Each row is a point. Two turns around zero, p and q, are shown by what they do to some points. Where does a point land after both, in the order given? Backwards means that the second turn is done in reverse. Each puzzle has new turns, and all numbers are rounded.

Turn p:
-.27, .08, .22 => -.20, -.09, .28
-.11, .17, .13 => -.08, .06, .22
-.35, .10, -.14 => -.38, .08, .01
.58, -.60, .19 => .65, -.49, -.26
.27, -.04, -.39 => .15, .20, -.40
-.13, .30, .00 => -.15, .23, .18
Turn q:
-.07, -.02, .19 => .06, .09, .17
.75, .04, .06 => .60, -.38, -.26
-.38, .15, -.11 => -.31, .29, -.03
-.31, -.17, -.14 => -.36, .00, .12
Where do these land?
p, then q: -.19, -.22, .29 => -.06, -.16, .37
q, then p backwards: .05, .25, -.45 => -.07, -.24, -.46
q, then p: .30, .29, .42 => .53, .27, -.01
q, then p: .10, -.13, -.46 => -.29, -.19, -.34
p, then q: -.26, -.19, .20 => -.14, -.08, .34

Turn p:
.49, -.19, .00, .12 => .20, .03, -.48, .14
-.19, .34, -.12, -.40 => .16, .13, .41, -.34
.17, .27, .56, -.58 => .69, .09, .45, .25
-.20, -.41, -.27, .20 => -.36, -.36, -.22, -.13
.02, -.29, -.21, .28 => -.26, -.16, -.33, -.03
.00, .26, .16, -.05 => .09, .21, .19, .09
-.29, .02, -.12, .42 => -.52, .06, -.01, .03
Turn q:
.26, -.20, -.26, -.11 => .15, .27, -.29, .09
.31, -.19, -.10, .28 => .03, .19, -.07, .42
-.13, -.31, .04, .08 => .17, -.23, -.11, .16
-.07, .04, -.24, .12 => -.21, -.01, -.18, .06
-.37, .66, .56, -.37 => -.15, -.22, .65, -.73
Where do these land?
p, then q: .24, .07, -.23, .28 => -.32, .08, -.22, -.20
q, then p: -.28, .30, -.26, .12 => -.22, -.28, .29, -.20
q, then p backwards: .23, -.22, -.16, -.32 => .44, .15, -.11, -.07
p, then q backwards: .48, -.10, -.20, -.14 => -.01, -.34, -.20, -.38
p, then q backwards: -.21, .09, .61, -.22 => .20, -.12, .54, .36
q, then p: .16, -.26, -.18, .33 => -.38, .18, -.23, .01
p, then q: -.61, .12, .43, -.07 => .21, -.47, .52, .20
